Every row gives one point. The points of each table are mixes of a few directions, plus a little noise. How many directions does each table use, and how many do they share? Where both have some left over, give the other angles between the two spaces (their principal angles), to ten degrees, smallest first.

First (5 x 3):
[[ 15 -49 -23]
 [-17  55  24]
 [-25  83  38]
 [  8 -26 -13]
 [ 20 -62 -28]]
Second:
[[-47   1 -14]
 [ 35  19  -9]
 [-72 -13  -6]
 [ 84  -7  30]]
Directions: first 1, second 2, shared 0; angles 70

First:
[[ -4 -17  27  -6]
 [  6  29 -46  11]
 [-10 -47  75 -17]
 [ -1  -6   9  -2]
 [  6  30 -48  11]
 [ -7 -34  54 -13]
 [  1   5  -8   2]
 [  8  40 -63  14]]
Second:
[[ -1  16  -7 -23]
 [  1   0   0   0]
 [ -1  37 -17 -53]
 [  1  -9   4  12]
 [  0  -8   4  12]
 [  2 -66  30  95]
 [ -1  30 -13 -43]]
Directions: first 1, second 1, shared 0; angles 70

First, 6 rows:
[[ 18 -11  11  17 -11  24]
 [-21  14 -18 -22  23 -34]
 [ 35  -1 -48   8  95 -36]
 [-32   9  17 -17 -41   1]
 [ 35 -18  11  30  -6  35]
 [-35   7  27 -16 -59  11]]
Second (9 x 6):
[[-23   9  19 -16 -31 -24]
 [-12   1 -18  -4   6  37]
 [ 28  -5  14  13   7 -37]
 [-58  16   0 -32 -39  24]
 [ 39 -13 -17  24  41  14]
 [ 57 -19 -21  35  56  14]
 [-61  13 -25 -30 -22  68]
 [ 26  -1  42   7 -16 -84]
 [  3   0   6   1  -2 -12]]
Directions: first 2, second 2, shared 1; angles 80

First, 7 rows:
[[-79  15  -5  14 -21 -29   6  26]
 [ 43  -2   1 -24  21  29  21 -25]
 [-74  18   5 -18  -9  -4  44  39]
 [ 22  26  20 -23  -9  13  32   6]
 [ 23 -48 -14  22  19  -1 -52  -1]
 [ 51  16  23 -17  -8  15  13   5]
 [ 13 -25 -31  45   8 -22 -64 -49]]
Second:
[[-93   9 -23  24 -11 -34  -3  -1]
 [ 80  33  13 -30   7  32  35 -50]
 [-95  11 -25  23  -9 -33   2  -5]
 [ 42   7   7 -28  15  30  29 -17]
 [ 28 -14  -7   9   9   2 -22 -19]
 [ 21  -1  23 -15  -7   9   8  38]
 [-25  11  18  18 -36 -29 -20  50]
 [ 25 -20  14  24 -17 -17 -51  35]
 [ 14  -3  -7 -40  37  41  51 -28]
 [  6 -30 -13  15  13  -3 -31  -2]]
Directions: first 4, second 4, shared 4

First, 10 rows:
[[-35  19  -4   1  47 -13 -16 -10  -8]
 [  1   9 -24 -16 -75  37  37 -30  22]
 [  7 -30  -2  17   0  20 -38  12  24]
 [ 33  -5  21  -3  22 -28  16  29 -32]
 [-26  13  36  22  24  10  -6  -8  11]
 [ 10  -9 -18  -8 -33  13   4  -5  10]
 [ -4  33 -42 -45 -52 -16  56 -30 -21]
 [ 24   3 -21 -17   7  19  28   2 -16]
 [-24 -17  26  32  38 -11 -60  13  18]
 [ 14 -17  28  15  22 -30 -23  28 -10]]
Second, 10 rows:
[[ 10  21 -12  39 -11   5 -12  -5 -26]
 [-10  12  31 -58 -14  30 -38  15 -29]
 [  8  -2 -19  39   5 -14  17  -9   9]
 [  8  -9 -25  47  11 -23  29 -12  21]
 [-12 -27  13 -43  15  -8  18   4  35]
 [-10   0  23 -48  -4  16 -18  10  -7]
 [  1 -24 -15  17  19 -26  37  -8  40]
 [ 18  38 -21  67 -21  10 -22  -7 -48]
 [  7   2 -17  36   2 -11  12  -7   3]
 [-21 -11  42 -95  -1  22 -22  18   2]]
Directions: first 5, second 2, shared 0; angles 90, 90

First, 9 rows:
[[  2 -31  11   6   8  35  -7  35 -12 -16  15]
 [-27  12 -26 -22  18 -17  -9 -27  20  41  22]
 [-38  23 -14  37 -27  32 -36  -9 -42   9 -31]
 [ -8 -35  -8  33   7  49   5  79  -6 -21  -5]
 [ -5 -12  42 -12 -41  42 -38  -2 -11  -1  -3]
 [ -4 -17   7  18 -40 -14  -8  20  20  14 -30]
 [ 13  -9  17  18 -10  10  -5   7 -25 -24  -9]
 [ 21 -18   2   5  20 -46   3 -23 -13  -3  19]
 [ 46  88 -31 -84  65 -91  95 -81  70   0  24]]
Second (9 x 11):
[[-12 -20 -28  12  38 -25 -35  -8   2  52  14]
 [-34   4  10  14 -63 -37 -28 -44   0  21   2]
 [ 14  42  26 -57 -18  34  -2  -9  51  22 -30]
 [  5  23 -20  14  39 -19 -36 -49 -36  32 -11]
 [-72 -12 -37   8 -14  55  47  44 -42 -55  34]
 [ 46 -41  40   2 -33 -52  15  13  28 -15 -13]
 [ 30 -33  -6 -21  33  26  77  61 -26 -68 -12]
 [ 50   1   8  18  54  10  -8  24  13  -4   7]
 [-26  36   9  10 -35   9 -33 -32   9  15   8]]
Directions: first 6, second 6, shared 4; angles 60, 80

First, 9 rows:
[[ 10  30  26  15   5   3   2   5 -13  17  -5   5]
 [ -3   3  12 -17 -29   8 -26   2  34  11  -2   3]
 [-47 -31  -6   1  34 -12  16  12 -37  -6 -56 -44]
 [-54 -42  -1 -21  45 -17  18 -23  -7  29  30   3]
 [ 44  16 -12  13 -14  16  -8  -6  -8 -14  10  20]
 [-64 -26   8  -7  61 -43  40  -8  10 -22 -12 -24]
 [ 32   6 -10   5 -15  18 -20  -8  -1 -15  -8  16]
 [ 38  25   4   7 -33  19 -25   6  10 -11 -18   9]
 [ 44  20 -18   4 -53   9   4  17  13  12  61  10]]
Second, 11 rows:
[[  6  -4  22 -25 -23  36 -55 -23  11  56  10  36]
 [  0   0   1  -1  -1   1  -2  -1   0   2   0   1]
 [  4  -2  14 -16 -15  23 -36 -15   7  37   7  24]
 [ -2   1  -5   6   6  -9  13   6  -3 -13  -3  -8]
 [-10   7 -36  43  40 -62  93  40 -18 -95 -17 -62]
 [ -6   4 -23  27  25 -39  58  25 -11 -60 -11 -39]
 [ -1   1  -5   6   5  -9  13   5  -2 -13  -2  -8]
 [  2  -2   9 -10  -9  15 -21  -9   4  22   4  14]
 [  5  -3  16 -19 -18  28 -42 -18   8  43   8  28]
 [  4  -3  13 -16 -15  23 -35 -15   7  36   6  23]
 [ -1   1  -5   6   6  -9  14   6  -3 -14  -3  -9]]
Directions: first 6, second 1, shared 1

First (8 x 14):
[[ 13  10  -5  13 -59 -56 -69  14 -32 -16  67  48   3 -12]
 [ 33  47 -28  13 -20 -28 -84  10 -36  10  -5   2 -10 -29]
 [-24 -51  46  30  47  27  90 -31  19  73  20 -32  -8  59]
 [-21   0  12 -10   5  23  52   5  35 -20  -8  -9  23  -5]
 [ 11  -5 -46 -26   4   9 -34 -12  -5 -21 -32 -25   0  39]
 [ -6 -38  36   4  14  -8   6   6 -23  14  -6  37 -39 -39]
 [ 22  60 -30 -23  12  19   0  -7  34 -56 -21   3  13   6]
 [-29 -22  16   1  -3  15  36  14   8  16 -16 -24  18 -20]]
Second, 10 rows:
[[ 30  21 -19  60 -14  36  -9  -2  47   1 -70  18  -2  62]
 [-15 -22  11 -30  -5 -22  -1   5 -29   2  37  -9   8 -40]
 [ 73 -27  -4  42 -37  46   1 -40  42  28 -76   3  41  32]
 [-33  -3   9 -37  15 -29   3  13 -32  -8  52  -8  -9 -36]
 [-18  24  10 -55  69 -13  33 -17 -17 -15  57 -14 -28 -15]
 [ 21 -28   2  11 -33   7  -8  -7   2  15 -21  -1  26  -8]
 [-19 -61   6  16 -95 -29 -46  41 -35  18   2   2  41 -56]
 [-26  21   8 -49  57 -19  24  -5 -21 -16  56 -11 -28 -18]
 [-18  53 -17  31  24   9  -3  20  25 -21 -21  16 -38  52]
 [  8  20  -5  10  19  13   8  -7  17  -6 -14   3 -12  27]]
Directions: first 6, second 3, shared 1; angles 70, 70

First, 10 rows:
[[ 22 -33   8   3   4  -6 -43 -42  11  -1   6 -17 -28 -58   4  19 -13  -6]
 [ 32   1  29  16   4 -19 -48 -61   3  19   7  -3 -32 -36  -9  13  -3  -6]
 [  2 -32  70  21 -30  23 -31 -52 -52 -39  11  26  16  95  -6   3 -36 -61]
 [-30 -15 -51 -26   6  18  47  73  15 -19  -9 -11  23  -9  16  -6   6  16]
 [-34  24 -66 -28  14   8  71  95  23   3 -14  -7  28  -5  10 -19  27  38]
 [  7 -18 -13  -4   7  -3 -12  -5  14  -1   1 -12 -12 -44   6  11  -2   5]
 [ 10  60 -46  -8  27 -37  21  26  42  57  -9 -15 -22 -76  -6  -8  43  59]
 [ 13 -31  38  12 -12   8 -39 -47 -19 -17   9   5  -7  13  -2  11 -23 -31]
 [-28  84 -41 -11  12 -14  76  78  12  37 -13  13  27  35  -8 -33  45  46]
 [  7 -41  74  23 -30  23 -44 -64 -48 -38  13  21   9  82  -5   8 -40 -62]]
Second, 10 rows:
[[ -7  20 -32  15 -13  17  -6 -17  21  15 -27  34  42  -4  -7  13 -15  22]
 [-20  17  58 -40 -17 -25  22 -30  28   2 -35  -5 -11  -7  46 -28   8  18]
 [ 49 -46 -32  50  67 -18 -28 -34  16  39  29   4  -8  30 -32   6 -53 -74]
 [-21 -17 -23 -13 -18  28  11  32  -4 -30  -8   0  22  -7   7   9   0  13]
 [ 44   3 -42  61  40  -5 -37 -29  -1  46  25  21   7  14 -54  20 -26 -31]
 [ -7  -6 -11  -5 -14  21   4  62 -54 -38  37 -23 -15 -10 -18  13  37  12]
 [-26  32  60 -51 -40 -10  22  38 -37 -36   5 -32 -38 -20  27 -18  65  45]
 [-64  27  34 -68 -69  21  45  19  17 -45 -59   5  27 -28  62 -15  27  72]
 [  2 -33  43 -21  25 -35  14 -53  52  17 -27  -6 -13  17  46 -30 -40 -42]
 [ 51   5 -53  69  40   4 -45   7 -39  31  57   7 -12  12 -79  30  -2 -32]]
Directions: first 3, second 4, shared 1; angles 60, 90

First, 8 rows:
[[ -4  35 -34   5 -31   1   5 -14 -19 -16   0  18   7   7  23   3  51 -43
    4 -34]
 [ 13  33 -13 -28 -35  38  23 -30 -26  -1   1  37  19  17  23  17   6  17
   -1  13]
 [ 16 -13   6   7   7  -6 -12  12 -33   3  -6  -6 -25 -18 -11 -14 -12   7
   20   8]
 [ 21  74  -4 -30 -95 -51  46 -20 -10  12 -27  -2 -22  28  -8   1  63   8
   41 -32]
 [-26 -57  16  18  71   3  -9  15  29 -12   1  -1   7 -48  20  -4 -43   9
  -18  13]
 [  7 -53  16  25  47  35 -16  28  34 -13  22 -19  -3  -1   3  10 -57 -24
  -31  47]
 [-15   8  -7   4   6 -21 -33   2 -12  20   3 -14   8  15 -41 -17  25   7
    4 -31]
 [-12 -26  20   0  30   2  -3   8  37   6   5 -12  10   0  -9   4 -31  19
  -19  17]]
Second, 11 rows:
[[ -5  -6   0 -20  16  14   9   2  23  14  18   6 -14  -6   4 -42  21  -4
    6  15]
 [-15 -33 -36  33 -11 -25  -5   1  33  -2 -58 -25  41 -43 -17  31 -50 -14
  -36   8]
 [ 19  31   1 -10 -20  12 -14 -25 -59 -12  37  24 -49  56  10  20  55  22
   24   5]
 [  3  15  23 -36  21  27  12   3   0  12  51  21 -36  21  14 -54  47   5
   26   7]
 [-14 -32 -46  13  -6 -11  -3 -10  36   7 -33 -11   9 -31 -15   3 -10 -12
  -24  32]
 [ -1   6  20 -20  17  12  11   9   8   8  24   6  -9   2   8 -34  14   0
   12  -2]
 [  3 -11 -56  27 -34 -16 -22 -32 -20 -12 -30  -1 -13  10 -13  55  11   5
  -17  29]
 [ 24  53  70 -25   6  19   4   9 -63 -11  59  21 -23  54  24  -4  25  21
   42 -46]
 [ -2  -7   3  24  -7 -18  -3   9   3  -9 -33 -17  38 -19  -7  33 -47  -4
  -16 -22]
 [ -5 -18 -31  23 -15 -17 -10  -9   8  -5 -34 -11  17 -16 -12  31 -21  -5
  -20  10]
 [ -8   0  52 -11  34   3  22  39  33   8   2 -13  40 -32   7 -38 -45 -11
    2 -38]]
Directions: first 6, second 3, shared 0; angles 40, 80, 90

First, 8 rows:
[[ 41   9  16  -5 -24  48  12   0 -25 -12  22  11 -12 -21  16 -24 -12 -20
  -39 -12 -30 -39   7  17]
 [-72 -13 -30   7  44 -95 -22   0  47  19 -41 -19  20  37 -26  42  29  42
   74  28  59  72 -14 -39]
 [-14 -12  -2   6   3  20   3  -1   2  11   1  -7   5  11 -14  11 -23 -19
   -5 -20 -13   3   2  30]
 [-48 -13 -18   7  27 -46 -12   0  28  16 -23 -14  14  26 -22  29   6  16
   40   7  28  42  -7  -9]
 [ 51  24  15 -13 -22   7   4   1 -21 -26  15  19 -16 -32  33 -34  25  13
  -22  20  -3 -33   2 -31]
 [ -9   3  -6  -2   8 -31  -6   0  10  -1 -10  -1   2   3   1   4  18  19
   19  16  20  14  -4 -23]
 [ 49  13  19  -7 -28  48  12   0 -29 -17  24  15 -14 -27  22 -30  -7 -17
  -42  -8 -29 -44   7  10]
 [  2 -11   6   6  -8  49  10  -1 -10   8  12  -3   1   3 -10   2 -35 -34
  -26 -31 -31 -15   6  46]]
Second:
[[ -4   4  -5   0 -40  10 -48  25  -3  16  11 -26   9   0 -35   7 -29 -26
  -43 -18 -10 -18   8  41]
 [ 15   3   5  11  33 -31  37 -32 -12 -37   3  18 -13  -5  41 -28  51  51
   53  42  27   9  -6 -55]
 [ 34 -19  24  33  28  77  80 -54 -49 -42  40  20 -21  -1  40 -44  -6  -4
   16 -12 -37 -30   7  29]
 [-10  13 -12  -9 -25 -43 -51  24  12  11  -7 -19   9  -2 -22  10   8   9
  -10  13  23   4  -1 -12]
 [-18 -12  -2 -17   1  37   9  18  23  38 -21   6   9   7 -17  36 -42 -48
  -26 -43 -31  11  -1  34]
 [-16  -3  -4 -17  23 -11  18   5  27  18 -30  17   4   4   6  25   3  -2
   14  -4   3  29  -9 -23]
 [  0  21 -11   0 -20 -68 -52  11   2 -14   2 -19   2  -6  -8 -11  38  41
   11  42  44   1  -2 -39]
 [ -2  -6   3   0  -2  29   9   1  -1   9   2   1   1   2  -5   5 -22 -22
  -15 -21 -19  -5   3  25]]
Directions: first 2, second 3, shared 1; angles 50

First:
[[ -6 -53  -9  35  73  19 -34 -27  38  18  35  32  -8 -48 -39  22  27   1
  -23  12 -31 -10   1 -17 -25 -18 -13  19  30   4 -30 -17]
 [ -6 -47  -7  31  64  17 -31 -24  34  16  31  28  -7 -42 -34  19  24   1
  -21  10 -27  -9   1 -16 -22 -16 -12  17  27   3 -27 -15]
 [ -8 -65 -10  42  88  23 -41 -33  46  21  42  39  -9 -58 -48  26  32   1
  -29  14 -37 -12   0 -21 -30 -22 -16  23  37   4 -36 -21]
 [  5  46   7 -30 -63 -17  30  24 -33 -16 -30 -28   7  42  34 -18 -23  -1
   20 -11  27   8  -1  15  21  16  12 -17 -26  -3  26  15]
 [ -5 -43  -7  28  58  15 -28 -22  31  14  28  26  -6 -39 -32  18  22   1
  -19  10 -25  -8   0 -14 -20 -14 -11  16  25   3 -24 -14]
 [  3  30   5 -20 -42 -11  20  16 -22 -10 -20 -19   4  28  22 -13 -16   0
   13  -7  18   6   0  10  14  10   8 -11 -17  -2  17  10]
 [  8  69  11 -45 -94 -24  44  35 -50 -23 -45 -42  10  62  50 -28 -34  -1
   30 -16  40  13  -1  22  31  23  18 -25 -39  -5  39  22]
 [ -1 -10  -1   6  13   3  -6  -5   7   3   6   6  -1  -8  -7   4   5   0
   -4   2  -6  -2   0  -3  -4  -3  -2   4   5   1  -5  -3]
 [  8  69  11 -46 -95 -25  45  36 -50 -24 -45 -42  10  63  52 -28 -35  -2
   31 -16  40  13   0  23  31  23  18 -25 -40  -5  39  22]
 [  0   3   0  -1  -3  -1   2   2  -2  -1  -1  -2   0   2   2  -1  -1   0
    1   0   2   1   0   1   1   1   1   0  -2   0   2   1]]
Second (9 x 32):
[[  6  41   6 -23 -56 -10  23  20 -32 -14 -26 -21   6  38  31 -16 -20  -3
   20  -8  25   9   0  11  21  12  11 -13 -25  -6  22  14]
 [-23 -26  -3 -18  55 -36  16 -15  47  19  12 -19  -6 -44 -39   4  14  14
  -28 -12 -26 -12   3  13 -37  20  -8 -12  27  37   2 -16]
 [  3  -2   0   7   1   7  -6   0  -2  -2   2   6   1   1   0   2   1  -1
    2   3   1   1   0  -4   3  -5  -1   3  -1  -5  -5   1]
 [-13  18   2 -39  -6 -42  36   8   9   3 -15 -38   0  -1  -3 -11  -7   9
   -5 -18   1  -2   2  23 -12  27   2 -23   0  27  22  -2]
 [ 22 -58 -10  89  50  87 -85 -27   1   3  45  88  -5 -22 -14  32  27 -17
   -2  39 -15  -2  -3 -53   9 -60 -11  53  15 -47 -56  -7]
 [ 14  34   6  -5 -56  10   6  19 -38 -16 -19  -4   6  41  34 -11 -17  -7
   22   1  25  10  -1   0  28  -2  10  -1 -26 -20  12  14]
 [ 27  22   2  28 -54  49 -26  15 -49 -21  -7  31   7  46  41  -1 -12 -17
   30  15  28  13  -2 -21  41 -28   8  19 -29 -44  -7  19]
 [-24 -57  -9   5  94 -20  -7 -31  66  29  33   3 -11 -70 -59  18  29  12
  -39  -4 -43 -16   3   3 -49   6 -16   1  43  36 -17 -26]
 [-11  30   5 -45 -24 -45  43  13   0  -3 -22 -45   2  12   7 -16 -14   8
    1 -18   9   0   0  27  -5  30   6 -27  -7  24  29   3]]
Directions: first 1, second 2, shared 1
